Every row gives one point. To make a cloud, some directions were put in groups of two or more. Within a group, all points are equally far from the middle, so they leave a hole (a ring in 2 directions, a hollow ball in 3). The other directions are filled evenly. Then the cloud was stretched, turned, moved and blurred a little. Count the holes, and give their numbers of directions, smallest first.

Cloud:
[[ 0.15 -0.47]
 [-0.15  0.44]
 [ 0.19  0.38]
 [ 0.27  0.25]
 [-0.50 -0.14]
 [ 0.17 -0.36]
 [-0.02  0.14]
 [ 0.28  0.06]
 [ 0.19  0.37]
 [ 0.28  0.10]
 [ 0.22 -0.33]
 [-0.70 -0.18]
 [ 0.37  0.21]]
Holes: 0

Cloud (14 x 2):
[[ 0.43 -0.46]
 [-0.13  0.34]
 [-0.28 -0.02]
 [-0.60 -0.21]
 [-0.09  0.29]
 [-0.23  0.62]
 [-0.30  0.30]
 [ 0.39 -0.30]
 [ 0.08  0.04]
 [ 0.30  0.47]
 [-0.09  0.13]
 [-0.21 -0.35]
 [-0.13 -0.21]
 [ 0.17  0.20]]
Holes: 0

Cloud, 21 rows:
[[-0.22  0.24  0.45]
 [-0.50  0.10 -0.21]
 [-0.38  0.21 -0.49]
 [-0.43 -0.09  0.12]
 [ 0.15 -0.13 -0.51]
 [ 0.07  0.14 -0.62]
 [-0.50  0.04 -0.10]
 [-0.34  0.15  0.36]
 [ 0.34 -0.15  0.22]
 [-0.06 -0.35  0.15]
 [ 0.02  0.44 -0.29]
 [-0.44 -0.02  0.14]
 [-0.41  0.01 -0.51]
 [-0.46 -0.01 -0.40]
 [ 0.21 -0.15  0.42]
 [-0.07  0.47 -0.28]
 [ 0.18  0.36  0.37]
 [ 0.25  0.34 -0.26]
 [ 0.33  0.31  0.19]
 [ 0.20  0.09 -0.52]
 [-0.02 -0.37 -0.05]]
Holes: 1 (3)

Cloud, 19 rows:
[[-0.48  0.01  0.21]
 [-0.27  0.03  0.35]
 [-0.24 -0.05 -0.54]
 [ 0.43 -0.08  0.42]
 [ 0.51  0.35  0.16]
 [-0.50 -0.02  0.15]
 [ 0.17 -0.03  0.19]
 [-0.15  0.26  0.41]
 [ 0.09  0.25  0.48]
 [-0.19 -0.26 -0.47]
 [ 0.28 -0.04 -0.29]
 [-0.32 -0.02 -0.20]
 [-0.32 -0.36 -0.43]
 [ 0.35  0.03  0.59]
 [-0.04 -0.21 -0.09]
 [ 0.63  0.18  0.00]
 [-0.49  0.43 -0.10]
 [-0.38  0.04 -0.07]
 [-0.46  0.03 -0.12]]
Holes: 0

Cloud (31 x 4):
[[ 0.47  0.01  0.32  0.22]
 [ 0.05  0.23 -0.25 -0.47]
 [-0.30  0.17 -0.03  0.49]
 [-0.09  0.31  0.28 -0.38]
 [-0.06  0.20 -0.67  0.05]
 [ 0.13 -0.48  0.33 -0.27]
 [-0.03  0.11  0.32  0.51]
 [-0.42  0.15 -0.23 -0.22]
 [ 0.40  0.20 -0.32 -0.06]
 [ 0.54 -0.14  0.28 -0.05]
 [-0.34 -0.26  0.08 -0.22]
 [-0.35  0.26  0.20 -0.17]
 [ 0.23  0.26 -0.52  0.14]
 [ 0.36  0.21  0.37  0.32]
 [-0.20  0.36  0.42 -0.06]
 [-0.14 -0.32  0.05 -0.49]
 [-0.33 -0.32 -0.21 -0.25]
 [ 0.37 -0.29  0.45 -0.03]
 [-0.05  0.16  0.57 -0.13]
 [ 0.15  0.29 -0.56  0.14]
 [ 0.34  0.23 -0.28  0.36]
 [ 0.04 -0.06  0.17  0.56]
 [-0.35 -0.07  0.09  0.31]
 [-0.01 -0.61 -0.12 -0.26]
 [ 0.28  0.18  0.58  0.09]
 [ 0.08 -0.03  0.08  0.59]
 [-0.05  0.06  0.60 -0.07]
 [-0.09  0.44 -0.48  0.25]
 [ 0.29  0.30 -0.33  0.33]
 [ 0.37  0.09  0.17  0.44]
 [ 0.10  0.27  0.55  0.22]]
Holes: 1 (4)

Cloud:
[[-0.52  0.51  0.25  0.10]
 [ 0.40 -0.22  0.23 -0.17]
 [ 0.24 -0.08  0.22  0.57]
 [ 0.52 -0.12 -0.07 -0.19]
 [-0.01  0.08 -0.18  0.19]
 [-0.02 -0.85 -0.47  0.33]
 [-0.40 -0.05 -0.35  0.13]
 [-0.10  0.12 -0.45 -0.03]
 [ 0.19 -0.56 -0.10  0.05]
 [ 0.72  0.06 -0.15  0.13]
 [ 0.24 -0.45  0.19 -0.13]
 [-0.04  0.05  0.15 -0.10]
 [ 0.08 -0.58 -0.02 -0.19]
 [ 0.28 -0.23  0.46 -0.30]
 [-0.34 -0.44 -0.34  0.02]
 [-0.42  0.58  0.26  0.01]
 [-0.63 -0.19  0.19  0.08]
 [ 0.02  0.62  0.27 -0.17]
 [ 0.31  0.31 -0.12 -0.47]
 [ 0.06  0.27 -0.09 -0.25]
 [ 0.32 -0.05  0.29  0.09]
 [ 0.03  0.17  0.28  0.43]
 [ 0.45  0.07  0.35  0.28]
 [-0.32  0.40 -0.16  0.12]
 [ 0.46 -0.45 -0.32  0.09]
 [ 0.23 -0.40 -0.34 -0.09]
 [ 0.15 -0.25  0.36 -0.28]
 [ 0.07  0.00  0.05 -0.39]
 [ 0.52  0.18 -0.27  0.17]
 [-0.11  0.06  0.23  0.53]]
Holes: 0
